Every row gives one point. To make a cloud, some directions were put in groups of two or more. Within a group, all points are equally far from the middle, so they leave a hole (a ring in 2 directions, a hollow ball in 3). The other directions are filled evenly. Then the cloud was stretched, turned, moved and blurred a little. Count the holes, and give their numbers of directions, smallest first.

Cloud (14 x 2)
-17 -30
12 -36
3 -50
5 -13
18 -46
-36 11
-11 -7
49 -16
-1 20
-10 -40
57 -16
-35 -10
25 -12
-8 8
Holes: 0

Cloud (22 x 3)
6 -38 -40
-12 30 -33
-39 -23 2
-7 8 -29
-21 29 3
5 -47 -31
-3 34 -30
-21 12 -60
9 15 16
34 -17 -19
-24 -18 -7
25 -36 -15
33 -9 27
14 -53 -27
24 -31 0
24 -10 -9
10 21 -37
-28 -12 -51
-12 -4 -8
-1 -6 5
-6 13 -29
24 -14 -44
Holes: 0

Cloud (22 x 3)
11 -24 10
47 -29 -15
27 1 -14
9 -1 16
3 -22 42
4 -10 -13
39 -2 -15
30 7 -16
12 -53 -15
-22 3 28
14 -11 -33
-7 -12 29
-23 -23 -4
-5 -60 -9
-21 -20 -3
-5 29 21
41 -39 10
13 -18 -15
-15 -59 4
25 -55 -17
24 -26 -26
-7 -35 -22
Holes: 0

Cloud (30 x 4)
37 20 -23 27
21 6 -36 -37
0 40 22 0
35 23 12 7
-37 -9 -37 23
51 2 12 -21
-1 40 -14 -22
13 -39 -32 7
-16 -8 13 53
2 -8 28 19
-37 -19 -9 37
22 39 -9 30
49 12 11 -20
29 -28 -25 26
14 40 23 -7
22 -16 -54 27
32 33 12 -4
33 -24 -33 1
-14 -20 -31 -24
-9 -36 -48 37
30 7 0 43
-25 -14 -20 -22
-11 3 -48 -3
25 -3 -1 51
29 -23 -39 18
21 -34 -16 27
-20 -37 -18 23
-16 18 -58 29
29 8 30 -1
42 4 14 0
Holes: 1 (3)

Cloud (53 x 6)
-11 36 -39 29 7 11
-39 18 -13 2 -30 -10
-22 -9 -29 -31 -24 -18
13 40 5 19 -18 -30
-9 -9 2 -31 -46 -9
-7 34 -13 -34 -31 -5
0 -3 -19 2 10 -48
-19 -8 -41 11 11 -25
-39 -3 19 29 -12 -3
8 10 7 -50 -21 -12
13 11 29 8 -35 -18
9 40 15 -17 -32 21
4 22 -24 -14 -28 50
16 -10 5 -13 17 57
23 12 -57 -9 -7 -10
32 -8 -16 1 -3 55
-32 -10 28 22 -21 -1
44 -28 -11 -11 -18 29
-18 33 -35 -17 19 17
37 -20 -29 -35 -8 15
32 0 17 -3 -49 19
21 0 -15 -44 23 -10
30 15 -46 -36 -9 9
-4 -26 -40 -20 3 20
25 -43 14 -9 4 21
29 5 45 -10 -8 11
24 46 -13 -14 -32 -5
25 -20 5 -27 -28 -25
25 -4 -9 9 43 10
-14 16 9 51 -13 8
34 37 -21 17 -35 12
-8 2 -25 27 -45 -19
1 24 -49 -27 3 23
13 5 48 9 -20 4
45 -28 0 -18 0 27
39 38 -18 -24 -23 26
14 25 21 43 -15 4
0 3 -13 -1 8 60
33 10 19 37 -9 17
-2 42 -22 -2 -39 -13
9 16 -9 39 33 -7
1 29 -4 -31 -41 -6
-7 28 23 20 16 38
-12 -17 30 -27 29 10
14 -13 7 -56 -4 23
-3 23 0 -35 -30 36
2 -35 17 -25 -19 37
-4 -20 -37 -40 -17 5
-21 41 -35 -11 -15 -10
-23 -27 -5 -33 -25 11
-9 22 -8 -22 -45 -15
21 -23 17 -20 8 -27
-9 -6 -18 28 30 24
Holes: 1 (6)

Cloud (49 x 6)
-30 25 -23 26 6 3
-17 -32 13 -15 33 -1
11 18 -28 4 29 2
-11 11 22 -19 30 -33
28 3 2 13 2 -2
3 3 -31 -12 6 4
3 13 -32 -6 4 -3
-13 26 28 7 32 -7
-19 25 15 -17 37 0
5 -23 18 20 22 11
35 2 12 -5 25 11
-23 2 -4 14 4 9
33 -36 -6 0 35 3
29 -7 26 -10 34 5
4 43 16 -23 27 28
-10 19 -3 -24 26 -42
21 40 -11 -2 42 27
-25 -19 19 -5 -2 -46
6 -8 31 6 12 3
21 3 -22 -3 -5 -23
24 15 23 -38 2 24
20 -32 1 25 33 -5
11 4 33 -5 18 -30
20 -5 3 21 38 56
6 -9 1 46 21 -3
2 19 -33 4 -3 7
20 -19 -23 -11 31 -8
-7 14 -4 -34 17 -44
-29 36 -25 8 25 -5
-14 20 -28 -10 51 32
8 18 27 13 25 -47
13 23 22 -31 7 0
-3 21 23 9 7 39
-5 27 20 -5 60 1
30 -8 -11 -5 11 40
-14 26 27 8 15 -54
3 35 -10 -32 -7 -36
-30 23 18 7 22 -3
-6 44 11 -2 12 -40
-15 39 -23 -28 9 0
25 17 11 9 54 -1
13 -25 26 28 46 11
24 -7 -1 8 -19 -10
2 -31 0 25 20 -12
-22 -5 -10 -27 14 -13
-27 13 -1 -1 14 34
-17 -1 -17 3 16 21
30 1 13 22 54 -1
-10 34 27 2 18 -3
Holes: 1 (3)

Cloud (81 x 8)
0 -21 -8 -10 -11 39 -8 28
-36 19 -21 -31 30 1 11 3
-2 -28 9 -8 25 -2 -45 -24
-37 -20 19 -31 -23 -17 23 -18
-45 -4 16 11 -6 -32 1 -37
14 -33 -1 -22 22 8 19 27
-13 -8 6 29 3 39 -19 24
-9 -14 23 7 28 -11 -41 -3
20 12 4 -32 -4 28 -1 -12
-25 20 29 -37 8 2 -25 31
23 -42 -24 -13 -1 19 10 -16
-37 -24 -14 -52 15 23 -34 -32
21 8 18 9 -10 -20 18 -33
-32 32 16 6 9 -13 -42 -27
-4 -11 -21 -27 -19 -26 -8 -7
27 -4 -4 6 -6 -12 -49 5
32 -9 10 1 1 23 -35 16
-21 -34 -22 -7 -14 -11 11 19
-52 -18 4 11 3 36 -3 -2
-34 33 -7 -3 41 -2 24 7
-25 -16 29 29 14 -2 -14 -29
4 -26 -15 -45 31 -21 9 -11
-32 20 -3 -8 34 2 -18 -35
1 -24 31 -16 47 -10 4 2
28 22 6 18 10 6 9 -20
-18 27 -25 -11 32 -21 24 -16
7 -14 -14 14 38 1 -7 -32
-22 -26 11 -27 16 33 46 -12
-1 -11 24 -31 -28 15 -13 -10
-30 16 36 -20 0 1 24 11
-5 -7 -20 5 26 44 9 1
-53 24 -6 -4 -7 16 -7 -47
9 -9 5 -3 0 60 -8 -44
-30 -2 -6 -31 -3 -16 -48 -21
-36 30 23 -11 -13 6 15 5
25 18 -2 44 21 -16 16 3
-30 41 -12 11 25 25 4 16
8 -25 -23 -10 0 -17 -35 -10
-6 33 20 -2 7 -15 -41 -32
1 17 -9 -20 25 50 -15 16
-8 -16 -26 11 -22 -21 -11 9
-12 -40 7 -25 0 5 -15 19
4 13 -32 17 3 36 11 -1
-56 -8 -13 -10 6 -32 18 -20
-27 -3 18 40 -4 28 -20 -21
-43 -37 -28 -6 3 0 10 6
15 -25 31 -11 21 -24 6 -44
-1 -24 24 -30 18 9 -26 -44
26 -22 -14 26 7 4 -12 2
-24 -31 0 35 20 -34 4 -18
4 8 38 -7 0 8 32 7
-32 12 3 42 1 -9 1 33
-7 -26 -31 20 -7 -26 -5 -21
23 -26 13 11 -13 -29 16 17
-44 17 -22 23 -8 -12 -22 6
9 -4 -22 24 1 -3 27 -44
23 -27 0 27 -6 18 5 -5
-35 8 -9 6 -11 11 3 45
-31 -24 -29 -34 13 33 -24 5
25 16 -7 -27 15 9 0 -17
20 -25 7 2 -4 37 -7 6
-22 -17 -4 -17 46 27 11 -30
22 -1 -12 8 -22 15 10 -39
-28 26 -16 5 -23 6 7 41
-53 -5 17 -26 -6 -22 22 -38
2 9 16 -16 -22 -32 20 -25
20 -25 -5 0 -2 50 2 -35
20 -2 -29 5 -15 49 -16 8
-28 34 -32 15 3 15 -10 -26
-46 -33 3 11 -10 -22 -1 -9
-35 -16 -50 -29 -18 22 -30 -23
-57 3 7 -6 11 4 7 17
-20 -13 42 -31 6 -30 14 -28
-9 38 -13 -11 -23 -31 -7 4
11 5 31 -17 18 -41 -4 -23
-26 21 -4 8 30 18 -40 -34
15 13 4 -23 33 -31 -18 -14
3 -17 8 -2 5 -8 -55 -35
-10 -17 -30 -18 36 -10 -17 -15
8 -4 -32 2 -6 0 -12 -54
15 3 8 -25 -15 -32 -6 29
Holes: 1 (6)
